Every row gives one point. Each copy is the shape, with its points in the same order, turned, moved and blurred by noise. Some copies are also mirrored. Which?

Shape:
0.048  0.003  0.000
-0.005  0.006  0.025
0.025  -0.048  -0.059
0.060  -0.056  -0.026
-0.002  -0.034  0.003
0.013  -0.035  -0.042
-0.072  -0.032  -0.001
0.019  0.016  0.032
-0.058  0.022  -0.011
Copy 1:
-0.038  0.029  -0.013
0.008  0.017  0.025
-0.028  -0.023  -0.067
-0.069  -0.021  -0.037
-0.010  -0.021  0.003
-0.019  -0.023  -0.045
0.048  -0.052  0.010
-0.014  0.028  0.028
0.063  0.004  -0.003
Copy 1 is: mirrored
Copy 2:
0.026  -0.006  0.007
-0.025  0.005  0.016
0.028  -0.063  -0.050
0.045  -0.065  -0.013
-0.017  -0.040  -0.009
0.007  -0.047  -0.034
-0.089  -0.025  -0.032
-0.007  0.017  0.028
-0.054  0.020  -0.049
Copy 2 is: only turned
Copy 3 (9 x 3):
0.023  0.043  -0.011
0.035  -0.012  -0.007
-0.040  0.041  0.041
0.002  0.069  0.044
0.017  0.000  0.033
-0.026  0.024  0.031
-0.004  -0.069  0.037
0.048  0.009  -0.020
-0.011  -0.057  -0.018
Copy 3 is: mirrored
Copy 4, 9 rows:
0.032  -0.029  0.010
-0.020  -0.017  0.009
0.058  0.028  -0.042
0.067  -0.009  -0.047
-0.002  -0.005  -0.032
0.030  0.019  -0.031
-0.055  0.043  -0.028
-0.005  -0.035  0.017
-0.050  0.040  0.018
Copy 4 is: only turned

Shape:
0.005  -0.019  -0.016  -0.030
-0.043  0.055  -0.029  -0.059
0.009  -0.005  0.006  0.056
0.019  -0.059  0.036  -0.032
-0.056  0.010  -0.013  0.056
-0.049  0.037  0.003  0.020
-0.014  0.006  -0.031  -0.032
Copy 1 (7 x 4):
-0.001  -0.044  -0.009  -0.019
0.043  0.009  0.022  -0.079
-0.001  0.018  -0.052  0.037
-0.038  -0.056  0.021  0.018
-0.017  0.060  -0.042  -0.013
0.010  0.055  -0.012  -0.017
0.015  -0.024  -0.012  -0.040
Copy 1 is: only turned
Copy 2 (7 x 4):
-0.019  0.003  -0.027  0.025
-0.010  -0.058  -0.055  -0.032
-0.025  0.005  0.058  0.013
-0.010  0.070  -0.022  0.026
-0.077  -0.030  0.045  -0.021
-0.040  -0.032  0.021  -0.044
-0.020  -0.028  -0.034  0.013
Copy 2 is: mirrored
Copy 3, 7 rows:
0.028  0.027  0.005  -0.010
-0.015  0.031  -0.049  -0.070
-0.005  -0.039  -0.004  0.045
0.008  0.041  0.069  0.024
-0.011  -0.076  -0.013  -0.010
-0.031  -0.040  -0.024  -0.031
0.016  0.018  -0.016  -0.026
Copy 3 is: only turned

Shape, 11 rows:
-0.009  0.004  -0.027  -0.021  0.021  -0.039
-0.010  -0.007  0.019  -0.019  0.022  -0.004
-0.014  0.013  0.074  0.010  -0.085  -0.062
0.011  -0.012  -0.028  0.005  -0.005  0.046
0.024  -0.050  0.037  -0.006  0.032  0.004
-0.040  0.003  -0.011  0.025  0.054  -0.047
-0.014  -0.007  0.058  0.028  0.016  0.019
0.083  -0.079  -0.017  -0.020  0.018  -0.025
0.062  -0.018  0.000  0.029  0.010  0.034
0.032  0.010  -0.023  0.023  -0.032  -0.016
0.040  0.068  -0.011  0.040  0.040  0.001
Copy 1, 11 rows:
0.018  -0.025  0.021  0.010  0.037  -0.010
-0.015  -0.023  0.008  0.038  0.000  -0.003
0.045  -0.011  0.031  -0.013  -0.101  -0.048
-0.040  0.001  -0.013  -0.014  0.009  0.042
-0.008  -0.038  -0.043  0.055  -0.014  0.015
0.013  0.006  -0.004  0.028  0.052  -0.056
-0.028  0.016  -0.020  0.047  -0.038  -0.018
0.040  -0.076  -0.064  0.015  0.015  0.058
-0.002  0.015  -0.049  0.015  -0.007  0.062
0.031  0.011  -0.005  -0.032  -0.007  0.024
0.031  0.073  0.007  0.032  0.031  0.032
Copy 1 is: only turned
Copy 2 (11 x 6):
-0.057  -0.021  -0.004  -0.026  0.017  -0.016
-0.023  0.007  0.022  -0.022  0.037  0.012
-0.019  0.039  0.072  -0.020  -0.087  0.026
0.025  -0.004  -0.039  0.001  0.024  0.011
0.022  -0.021  0.053  -0.018  0.052  0.009
-0.056  0.016  0.018  -0.012  0.036  -0.064
0.013  0.044  0.043  0.007  0.033  0.006
0.029  -0.105  0.033  -0.023  0.029  -0.003
0.042  -0.032  0.004  0.038  0.029  0.009
-0.006  -0.024  -0.010  0.018  -0.030  -0.004
-0.042  -0.005  -0.010  0.083  0.026  -0.007
Copy 2 is: mirrored
Copy 3 (11 x 6):
0.017  0.036  -0.031  -0.018  -0.026  -0.003
0.005  0.018  0.007  0.012  -0.012  -0.019
-0.111  -0.035  -0.033  0.006  -0.032  -0.012
0.043  -0.008  -0.029  0.024  0.044  0.001
0.004  0.000  0.048  -0.015  0.024  -0.017
-0.009  0.084  -0.030  -0.019  0.008  -0.036
-0.032  0.015  0.017  0.034  0.039  -0.040
0.038  -0.018  0.033  -0.073  0.021  0.034
0.016  -0.006  0.010  0.008  0.068  0.034
-0.008  -0.002  -0.049  -0.006  0.024  0.035
-0.008  0.071  -0.024  0.047  0.037  0.054
Copy 3 is: mirrored
Copy 4, 11 rows:
-0.038  0.017  -0.014  -0.003  0.027  -0.060
-0.025  -0.017  0.012  -0.007  0.019  -0.012
-0.004  0.018  0.042  0.069  -0.088  -0.021
-0.014  0.024  -0.044  0.015  0.042  0.026
-0.024  -0.061  -0.020  0.002  0.007  0.005
-0.004  -0.010  0.021  0.023  0.063  -0.075
0.008  -0.029  0.036  0.020  0.020  0.013
-0.031  -0.071  -0.101  0.018  -0.004  -0.026
0.033  -0.026  -0.059  0.019  0.023  0.023
0.015  0.031  -0.049  0.038  0.003  -0.018
0.078  0.027  -0.024  -0.013  0.035  -0.037
Copy 4 is: only turned

Shape, 14 rows:
0.028  -0.009  0.023  0.030  -0.008  0.027  0.020  -0.028  0.037
-0.033  -0.016  0.023  0.043  0.027  0.042  0.014  -0.025  0.016
-0.018  0.029  -0.031  0.014  -0.059  -0.056  0.004  0.053  -0.007
-0.041  0.017  0.005  -0.047  -0.019  -0.023  -0.011  0.040  0.011
-0.005  0.040  -0.009  -0.012  -0.001  -0.054  0.044  0.004  -0.014
0.000  0.056  -0.063  -0.029  -0.051  -0.019  0.057  0.033  -0.008
-0.005  0.034  -0.011  -0.038  0.023  -0.014  -0.098  0.024  -0.031
-0.026  -0.020  -0.017  -0.063  0.007  0.017  -0.091  -0.010  -0.030
-0.022  -0.006  0.035  0.048  -0.020  -0.031  -0.015  -0.080  0.032
-0.009  0.001  0.014  -0.074  -0.024  -0.015  -0.079  0.019  -0.056
-0.012  -0.005  0.014  0.021  0.003  -0.020  -0.023  -0.050  0.078
-0.002  -0.020  -0.009  0.048  -0.007  -0.009  0.009  -0.035  0.032
-0.004  -0.055  -0.006  0.032  0.027  -0.015  0.024  -0.046  0.028
-0.036  0.017  -0.015  0.027  -0.015  0.009  0.013  -0.040  0.021
Copy 1:
-0.013  0.010  -0.050  -0.018  0.004  -0.005  0.033  -0.040  0.022
-0.004  -0.008  -0.065  0.024  0.038  0.022  0.000  -0.043  0.005
0.002  -0.090  0.032  -0.019  0.012  -0.050  0.000  0.016  -0.028
0.001  -0.050  0.031  -0.001  -0.008  -0.019  -0.058  -0.023  -0.009
-0.017  -0.041  -0.011  -0.058  0.017  -0.023  -0.030  0.005  -0.045
-0.009  -0.081  -0.005  -0.063  -0.009  -0.031  -0.024  0.060  0.016
0.058  0.025  0.044  0.033  -0.017  -0.034  -0.063  0.011  -0.026
0.035  0.023  0.029  0.058  -0.056  0.017  -0.056  0.003  -0.021
0.014  -0.026  -0.066  0.002  -0.014  -0.002  0.039  -0.064  -0.068
-0.004  0.014  0.060  0.044  -0.050  -0.025  -0.059  0.011  -0.041
0.046  -0.018  -0.037  -0.017  -0.019  0.014  0.027  -0.080  -0.022
0.008  -0.024  -0.047  -0.011  0.012  0.019  0.043  -0.030  -0.026
-0.008  -0.003  -0.039  -0.022  0.022  0.053  0.035  -0.037  -0.040
0.017  -0.037  -0.064  -0.002  -0.006  0.003  0.002  -0.015  -0.012
Copy 1 is: only turned
Copy 2, 14 rows:
0.005  0.006  0.043  0.061  0.028  0.027  0.010  0.009  0.023
-0.004  -0.036  0.023  0.041  0.029  0.051  0.023  -0.036  0.045
-0.047  -0.025  -0.034  -0.027  0.012  -0.059  0.026  0.036  0.001
-0.028  -0.034  0.009  -0.041  0.014  -0.040  -0.030  0.000  0.041
0.011  0.008  -0.002  -0.045  0.019  -0.024  0.041  0.017  0.037
-0.028  0.040  -0.057  -0.033  -0.010  -0.039  0.010  0.039  0.041
-0.021  -0.039  0.019  -0.083  0.030  0.017  -0.060  -0.009  -0.039
-0.032  -0.044  0.039  -0.054  -0.030  0.022  -0.071  -0.043  -0.027
-0.044  -0.020  0.096  0.021  0.029  0.024  0.068  -0.003  0.010
-0.009  -0.059  0.036  -0.078  -0.034  -0.010  -0.064  0.015  -0.023
-0.046  0.005  0.082  0.023  0.055  0.004  0.022  -0.031  0.013
-0.026  -0.005  0.035  0.037  0.024  0.012  0.049  -0.020  -0.002
0.009  -0.001  0.046  0.043  0.009  0.008  0.052  -0.057  0.010
-0.051  -0.002  0.020  0.010  0.014  0.030  0.035  -0.008  0.040
Copy 2 is: only turned

Shape, 17 rows:
-0.002  -0.050  0.018  0.034  0.041  -0.004  -0.082  -0.031  0.011  -0.038  -0.029
0.012  -0.037  -0.026  0.036  -0.002  0.003  0.000  0.020  0.048  -0.015  0.022
0.000  -0.012  -0.003  0.052  0.024  0.011  0.040  0.014  0.019  0.031  0.053
-0.069  0.025  0.116  0.016  -0.068  0.017  0.025  -0.009  0.024  -0.007  -0.004
0.039  -0.004  0.015  0.051  0.035  -0.024  0.000  -0.020  0.019  -0.004  0.023
-0.029  0.039  0.047  0.004  -0.034  0.069  0.016  -0.050  0.013  0.005  -0.026
0.020  0.080  -0.004  0.033  -0.008  0.007  -0.042  0.045  -0.014  -0.015  -0.022
0.038  0.008  -0.020  -0.003  -0.013  -0.022  -0.040  0.017  -0.016  0.014  -0.016
0.019  -0.005  -0.021  -0.009  -0.001  -0.026  -0.039  -0.053  -0.011  -0.046  -0.021
0.088  0.027  0.012  -0.030  -0.004  0.021  -0.015  0.039  -0.018  0.021  -0.008
-0.051  0.004  0.063  0.031  -0.056  0.027  0.019  -0.042  0.030  0.028  0.072
-0.046  -0.001  0.057  0.037  -0.052  0.055  0.004  -0.026  0.056  0.006  0.065
-0.030  0.041  0.014  -0.024  -0.014  0.012  0.006  0.020  -0.057  0.004  -0.017
0.034  0.013  -0.030  -0.026  0.028  -0.046  -0.051  -0.018  0.027  -0.015  -0.077
0.042  -0.029  -0.007  0.000  0.014  0.003  -0.023  -0.006  0.015  -0.058  -0.032
-0.039  0.028  0.036  -0.038  0.041  -0.007  -0.068  -0.019  0.034  -0.060  -0.017
0.014  -0.036  0.004  0.047  0.004  0.026  -0.006  0.014  0.042  0.051  0.027
Copy 1 (17 x 11):
-0.036  -0.062  -0.058  0.015  -0.038  0.031  -0.015  -0.044  -0.050  0.031  0.056
0.041  -0.049  0.009  0.003  -0.009  0.003  -0.006  -0.036  0.007  0.016  0.043
0.019  0.020  0.021  -0.032  0.012  -0.003  -0.002  -0.048  0.033  0.024  0.022
-0.023  0.027  0.012  -0.023  -0.065  0.001  -0.010  -0.090  -0.029  -0.096  -0.044
0.003  -0.006  -0.004  -0.015  0.028  -0.006  -0.009  -0.050  -0.040  0.044  0.021
-0.026  0.000  -0.014  -0.027  -0.017  0.031  -0.064  -0.032  -0.012  -0.061  -0.053
-0.036  0.002  0.008  0.012  0.013  -0.044  -0.049  0.019  -0.047  -0.040  0.058
-0.010  -0.021  0.008  0.007  0.002  0.007  -0.004  0.039  -0.060  0.005  0.040
0.006  -0.041  -0.063  0.037  -0.011  0.010  -0.020  0.002  -0.068  0.011  -0.007
-0.025  -0.002  0.063  0.038  0.045  0.039  -0.019  0.026  -0.056  -0.017  0.033
0.032  0.053  0.016  -0.036  -0.071  0.025  -0.036  -0.080  -0.003  -0.021  -0.046
0.031  0.025  0.025  -0.028  -0.069  0.025  -0.056  -0.094  0.005  -0.031  -0.018
-0.039  0.039  -0.023  0.020  -0.006  0.004  0.007  0.025  -0.019  -0.056  -0.008
-0.036  -0.094  -0.023  0.026  0.003  -0.015  -0.011  0.036  -0.071  0.025  -0.001
-0.005  -0.068  -0.025  0.040  0.019  0.022  -0.010  -0.030  -0.047  0.002  0.030
-0.072  -0.043  -0.035  0.069  -0.053  -0.022  -0.040  -0.037  -0.033  0.003  -0.009
0.013  -0.016  0.043  -0.049  -0.020  0.036  -0.019  -0.042  0.006  0.024  0.042
Copy 1 is: mirrored
Copy 2 (17 x 11):
0.040  0.038  -0.021  0.045  0.010  -0.002  -0.027  0.022  0.055  0.050  -0.044
0.048  -0.053  -0.036  0.033  0.010  -0.026  -0.004  0.003  0.019  -0.009  0.018
0.026  -0.066  0.021  0.033  -0.023  -0.029  0.012  -0.009  -0.025  -0.019  -0.004
-0.030  -0.047  0.000  -0.047  -0.041  0.085  0.088  0.032  0.035  -0.007  -0.035
0.039  -0.001  0.013  0.056  -0.031  -0.016  -0.009  -0.003  0.020  -0.018  0.000
-0.007  -0.004  -0.013  -0.033  -0.008  0.067  0.050  -0.054  0.008  -0.016  -0.040
-0.054  0.027  -0.004  0.030  0.037  0.014  0.010  0.011  0.002  -0.020  0.051
0.011  0.031  -0.012  0.001  0.033  -0.019  -0.025  0.023  0.007  -0.042  0.018
0.036  0.063  -0.043  -0.013  -0.015  -0.009  -0.022  -0.006  0.032  0.007  0.010
0.034  0.029  0.005  0.016  0.043  0.035  -0.014  0.020  -0.032  -0.081  0.027
-0.007  -0.092  0.007  -0.039  -0.071  0.054  0.007  -0.007  0.017  -0.017  -0.031
-0.004  -0.097  -0.016  -0.010  -0.044  0.063  0.014  -0.014  0.031  -0.002  -0.022
-0.022  0.028  -0.005  -0.047  0.012  0.017  0.028  0.020  -0.053  -0.006  0.006
0.046  0.079  0.002  -0.011  0.052  -0.025  0.001  -0.003  0.054  -0.005  0.029
0.061  0.043  -0.052  0.036  0.012  0.008  0.001  0.012  0.022  0.002  0.014
0.026  0.037  0.014  -0.015  0.018  0.054  0.000  0.013  0.043  0.081  0.028
0.028  -0.072  0.006  0.029  0.017  -0.013  -0.010  -0.009  0.012  -0.037  -0.030
Copy 2 is: mirrored

Shape, 17 rows:
0.025  -0.004  -0.013  -0.058  -0.044  0.013  -0.031  -0.058  -0.014  -0.020  -0.013  0.048
0.027  0.042  -0.009  -0.036  0.014  0.015  -0.019  -0.044  0.029  -0.043  0.015  0.017
0.030  0.006  0.030  0.072  0.000  0.046  -0.001  -0.012  0.026  0.028  -0.022  0.010
-0.021  -0.010  -0.062  -0.060  0.004  0.058  -0.042  0.056  -0.006  -0.018  0.052  -0.005
0.020  0.053  -0.005  -0.056  -0.008  0.002  -0.013  -0.041  -0.002  0.014  0.038  -0.004
0.041  0.029  0.062  0.039  -0.040  0.041  0.028  -0.007  0.008  -0.017  -0.065  -0.017
0.032  0.053  0.039  0.043  -0.044  0.020  0.032  -0.007  -0.007  -0.014  -0.014  -0.013
-0.048  -0.055  -0.029  -0.017  0.006  -0.003  0.037  0.056  0.002  -0.023  0.057  0.003
-0.072  -0.008  -0.048  0.004  -0.011  0.033  -0.019  0.043  0.032  0.003  0.025  -0.028
-0.025  0.020  0.037  -0.052  0.015  0.047  -0.002  -0.033  -0.047  0.008  -0.006  0.029
-0.006  0.073  0.004  0.073  -0.018  0.009  0.011  0.033  0.006  -0.014  -0.042  0.032
-0.008  0.039  0.068  0.025  -0.058  0.015  -0.002  0.001  0.032  -0.002  -0.033  0.000
-0.028  -0.038  -0.072  -0.043  0.022  -0.019  -0.023  0.035  -0.028  -0.014  0.010  -0.054
-0.041  -0.025  -0.012  0.009  0.001  -0.002  -0.055  0.041  -0.035  -0.041  0.066  -0.022
-0.023  0.030  0.014  0.055  -0.026  0.013  0.006  -0.030  0.014  0.001  -0.024  -0.003
-0.041  -0.027  -0.028  -0.046  0.038  -0.018  -0.051  0.080  0.020  0.007  0.037  0.001
0.040  0.013  -0.011  -0.070  -0.044  0.006  -0.016  -0.041  -0.048  0.032  0.028  0.031
Copy 1:
-0.006  0.042  -0.024  -0.045  -0.016  0.031  -0.002  -0.027  -0.026  -0.015  -0.046  -0.077
0.011  0.048  -0.040  -0.008  -0.018  0.060  -0.006  0.023  -0.036  -0.027  0.022  -0.032
0.006  0.017  -0.031  0.090  0.027  0.056  0.040  -0.015  0.026  0.018  -0.012  -0.027
0.007  0.058  -0.043  -0.034  0.022  -0.007  -0.076  0.021  -0.015  0.018  -0.065  0.045
-0.038  0.027  0.002  -0.004  -0.026  0.039  -0.023  0.028  -0.048  -0.003  0.014  -0.031
0.031  0.004  0.001  0.084  0.019  0.058  0.068  0.000  -0.021  -0.048  -0.054  -0.034
0.032  -0.029  -0.002  0.087  -0.010  0.047  0.023  0.010  -0.031  -0.033  -0.023  -0.027
0.040  -0.002  -0.018  -0.015  -0.010  -0.052  -0.032  0.004  0.022  0.006  -0.019  0.069
0.037  0.033  0.028  0.011  0.027  0.010  -0.063  0.031  0.043  0.014  -0.035  0.029
-0.065  0.038  -0.010  0.007  -0.010  0.022  -0.024  -0.047  -0.006  -0.056  -0.020  -0.019
0.065  0.005  -0.003  0.097  0.041  0.043  -0.016  -0.035  -0.024  -0.030  0.015  -0.028
0.030  -0.007  0.024  0.052  -0.005  0.088  0.016  -0.020  -0.009  -0.030  -0.032  -0.016
0.019  0.013  0.017  -0.059  0.060  -0.052  -0.034  0.052  -0.007  -0.002  -0.029  0.020
0.015  -0.043  -0.037  -0.036  0.039  0.012  -0.060  0.015  0.031  -0.001  -0.023  0.039
0.021  -0.002  0.013  0.058  0.015  0.057  0.000  0.006  0.026  -0.022  -0.004  -0.047
0.020  0.016  -0.002  -0.056  0.051  0.006  -0.045  -0.009  -0.011  0.040  0.002  0.077
-0.061  0.000  -0.012  -0.018  -0.032  0.000  -0.015  -0.003  -0.066  0.009  -0.039  -0.056
Copy 1 is: only turned
Copy 2, 17 rows:
-0.006  0.021  -0.008  -0.042  0.064  0.015  -0.030  -0.013  0.047  -0.056  -0.020  0.050
-0.031  0.029  0.020  -0.002  0.034  0.008  -0.021  -0.063  -0.007  -0.065  -0.047  0.001
-0.039  0.030  -0.048  0.052  -0.037  0.007  -0.014  -0.013  0.002  0.044  -0.054  0.035
-0.030  -0.028  0.039  -0.003  0.004  0.052  -0.036  -0.028  -0.008  -0.052  0.068  -0.038
0.000  0.033  0.027  0.013  0.019  0.003  -0.015  -0.069  0.044  -0.062  -0.027  0.003
-0.053  -0.011  -0.067  0.021  0.006  -0.037  -0.006  -0.001  0.042  0.022  -0.081  0.016
-0.053  -0.010  -0.038  0.060  0.025  -0.023  0.006  -0.035  0.046  0.003  -0.054  0.026
-0.017  -0.048  0.032  -0.012  -0.002  -0.004  0.064  -0.035  -0.006  0.002  0.057  -0.021
-0.036  -0.038  0.020  0.012  -0.034  -0.015  -0.017  -0.043  -0.033  -0.012  0.064  0.001
-0.014  0.021  0.015  -0.047  0.036  0.006  -0.048  -0.061  0.057  0.020  -0.012  -0.013
-0.080  0.017  -0.033  0.062  0.039  -0.055  -0.012  -0.015  -0.022  0.021  -0.010  0.022
-0.034  -0.007  -0.019  0.030  0.007  -0.071  -0.038  -0.004  0.028  0.005  -0.049  0.045
0.044  -0.040  -0.022  -0.027  0.003  0.011  0.006  -0.058  -0.034  -0.041  0.055  -0.042
0.018  -0.071  0.053  0.021  0.039  0.018  -0.027  -0.041  -0.046  0.005  0.037  -0.009
-0.046  0.001  -0.049  0.030  0.003  -0.044  -0.020  -0.051  -0.007  0.018  -0.035  0.054
0.018  -0.017  0.053  -0.012  -0.011  -0.013  -0.014  -0.011  -0.044  -0.019  0.055  -0.063
0.031  0.039  0.014  0.000  0.049  0.025  -0.022  -0.045  0.090  -0.051  0.001  0.027
Copy 2 is: mirrored
Copy 3 (17 x 12):
0.009  -0.011  0.053  -0.051  0.003  -0.028  -0.030  0.010  -0.057  0.011  0.028  -0.010
-0.007  -0.026  -0.011  -0.030  -0.025  -0.003  -0.047  -0.004  -0.047  0.014  -0.011  0.015
-0.042  -0.043  -0.018  -0.011  -0.010  0.003  -0.018  -0.026  0.050  -0.064  0.036  -0.019
0.030  0.021  0.029  -0.033  -0.021  0.012  0.036  0.067  -0.015  -0.018  -0.041  0.065
0.002  -0.004  -0.016  -0.030  -0.007  -0.023  -0.056  0.038  -0.013  0.030  -0.023  0.008
-0.100  -0.025  0.001  -0.003  -0.007  -0.032  0.009  -0.045  0.011  -0.020  0.018  -0.045
-0.084  -0.006  -0.019  0.017  0.013  -0.017  -0.020  -0.014  0.004  -0.028  -0.001  -0.041
0.018  0.059  0.020  -0.004  0.044  0.058  0.042  0.005  0.014  -0.008  -0.013  0.066
0.030  0.046  0.010  0.009  0.017  -0.014  0.008  -0.002  0.032  -0.057  -0.038  0.072
-0.009  -0.031  0.052  -0.010  -0.009  -0.020  0.004  0.018  0.031  0.049  -0.020  0.004
-0.047  -0.033  0.001  0.083  -0.016  0.001  -0.024  -0.020  -0.006  -0.055  0.000  -0.009
-0.085  -0.008  0.004  0.014  0.010  -0.049  -0.027  -0.030  0.019  -0.034  0.018  -0.006
0.074  0.026  -0.023  -0.005  0.023  -0.008  0.071  0.012  -0.019  0.006  -0.008  0.061
0.018  -0.018  0.000  -0.014  0.084  0.026  0.033  0.052  0.003  -0.036  -0.046  0.058
-0.015  -0.020  -0.006  0.017  0.019  -0.030  -0.032  -0.046  0.025  -0.031  0.000  -0.010
0.029  0.017  -0.007  -0.005  0.023  0.024  0.028  0.044  -0.005  -0.001  0.018  0.122
0.017  0.003  0.024  -0.047  0.016  -0.022  -0.036  0.066  -0.019  0.041  0.031  -0.038
Copy 3 is: mirrored
Copy 4:
0.018  0.042  -0.023  0.004  0.027  -0.075  -0.047  -0.046  0.004  -0.019  -0.007  -0.040
0.012  0.009  0.018  0.053  0.001  -0.037  -0.017  -0.016  -0.016  -0.012  0.006  -0.079
-0.040  -0.029  -0.036  0.025  -0.042  0.008  -0.028  -0.004  -0.043  -0.048  0.009  0.017
0.025  -0.001  -0.015  -0.030  0.070  -0.024  0.029  0.065  0.023  -0.043  0.030  -0.076
0.011  0.001  0.036  -0.008  -0.027  -0.058  -0.014  -0.005  0.014  -0.010  -0.010  -0.070
-0.062  0.006  -0.057  0.060  -0.059  -0.014  0.011  -0.041  0.011  -0.036  0.001  0.014
-0.054  -0.010  -0.006  0.047  -0.048  -0.029  0.013  -0.030  0.020  -0.034  0.019  0.018
-0.016  -0.057  -0.005  -0.026  0.085  0.000  0.046  0.026  0.000  0.030  0.021  -0.023
-0.060  -0.011  0.005  -0.021  0.065  0.000  0.015  0.071  -0.002  -0.024  0.006  -0.036
-0.011  0.044  -0.024  -0.046  -0.024  -0.030  0.001  -0.034  -0.009  0.002  0.034  -0.063
-0.061  0.017  0.011  0.048  -0.019  0.043  -0.022  -0.001  0.020  -0.032  0.043  0.032
-0.081  0.013  -0.012  0.022  -0.024  0.006  0.006  -0.045  0.015  -0.047  -0.027  0.001
0.015  0.016  -0.016  -0.011  0.060  -0.036  0.032  0.090  0.013  0.039  -0.014  -0.026
0.013  0.010  0.030  -0.026  0.063  -0.016  0.075  0.040  -0.027  -0.018  0.004  -0.004
-0.080  0.007  0.000  0.021  -0.017  -0.016  -0.019  -0.002  -0.024  -0.019  0.009  0.011
0.027  -0.009  0.007  -0.040  0.072  0.044  0.026  0.060  0.007  0.005  -0.026  -0.052
0.042  0.010  0.002  -0.045  -0.014  -0.086  -0.037  -0.032  0.030  -0.016  -0.005  -0.032
Copy 4 is: only turned
